Each row is a point. Two turns around zero, p and q, are shown by what they do to some points. Write where each new point lands after one turn and then the other. Backwards means that the second turn is done in reverse. Each puzzle has new turns, and all numbers are rounded.

Turn p:
[-48 -10] => [41 27]
[11  2] => [-9 -6]
[16 17] => [ -9 -22]
[21 -9] => [-23   1]
Turn q:
[-29 -28] => [-40  -3]
[14 19] => [23  6]
[14 28] => [29 13]
[  1 -20] => [-12 -16]
Where do these land?
q, then p: [-23  27] => [ 13 -33]
p, then q: [-13 -23] => [20 18]
p, then q: [33 15] => [-36  -4]
q, then p: [  3 -18] => [ 3 18]

Turn p:
[-24  -7  16] => [ -7  16 -24]
[-14  -1   5] => [-6 10 -9]
[ 5 -5 34] => [  2 -16 -31]
[ 28  -5 -29] => [ 21 -10  33]
[  5  18 -27] => [-10   0  31]
Turn q:
[-19 -14  23] => [33 -2 -2]
[14 10  2] => [-11   4 -12]
[  5  -7 -23] => [-16 -12  15]
[-12   8  25] => [ 21  15 -12]
[ 12  15 -48] => [-45   2  25]
[  0 -12  21] => [ 18  -8 -13]
Where do these land?
p, then q: [-21  22 -22] => [23 30 -1]
p, then q: [ 6 26  2] => [24 -5 10]
q, then p: [-21 -12  -4] => [  7 -19 -13]
p, then q backwards: [ 23 -21 -10] => [-23 -20  12]
p, then q: [-20  -8  17] => [-18  10  18]
q, then p: [34 -6 18] => [16 26 24]

Turn p:
[  7 -10 -43  22  14 -16] => [-9 -6 51 12  0 -6]
[ -9  -7  36  14 -10   9] => [-10  11 -26 -14  26   8]
[-23  -5   5  -8  -5   3] => [12 -5 -9  1  8 19]
[-12  15  21   0 -10 -13] => [ 17   4 -19   2  18  -9]
[  8  10 -24   7  22   8] => [-10 -23  20  -1 -12 -11]
[ 25  16 -33 -13 -14  15] => [ 12   1  19 -19 -39 -12]
[  5 -19  39 -22   4  -6] => [-12  19 -38  19  -1  11]
Turn q:
[ 15   0  11   0   6 -23] => [  9  20  -7  13 -10  10]
[  6  -3 -11  10 -33 -23] => [ -1 -12 -26  24 -17 -13]
[ 16 -28  28 -11  -1   2] => [ -1  22  29  20 -11 -10]
[ -7 -13  21  15  10  21] => [-11  17  18 -20  -3 -17]
[-48  11 -44   4  11   9] => [  3 -50  -9 -43   0  13]
[13  0 -3 -2 17 20] => [12  8 12 -9 21 -4]
[  5  31  -3 -15 -12  -6] => [-11  -6 -17  16  19  19]
Where do these land?
p, then q backwards: [-7 -2 27 19 -6 10] => [-1 30 -1 13  4 14]
p, then q backwards: [ -3  -4  28  20  22 -14] => [ 12  26   3  -1 -27  18]
q, then p: [ 26 -20  27 -17  29  20] => [ -9  -7 -41  -2  10 -38]
p, then q: [ 14  17 -14 -12 -23  12] => [-6 -3 -4 37  8  4]
q, then p: [-10  10 -20  22  21  15] => [  4  -1  -4  24 -34   6]
q, then p: [-23  -9 -27   2 -29 -10] => [-2 27 23  5  6 31]
q, then p backwards: [ 15 -14 -23 -28  -1  -6] => [-27   7 -20 -13   8 -20]
q, then p: [ -9  26  -7 -30  -7 -12] => [-23 -17   8 -20   2  25]
q, then p: [ -3  -4   9  24  -5 -15] => [26  6 12 -4 -3 -5]
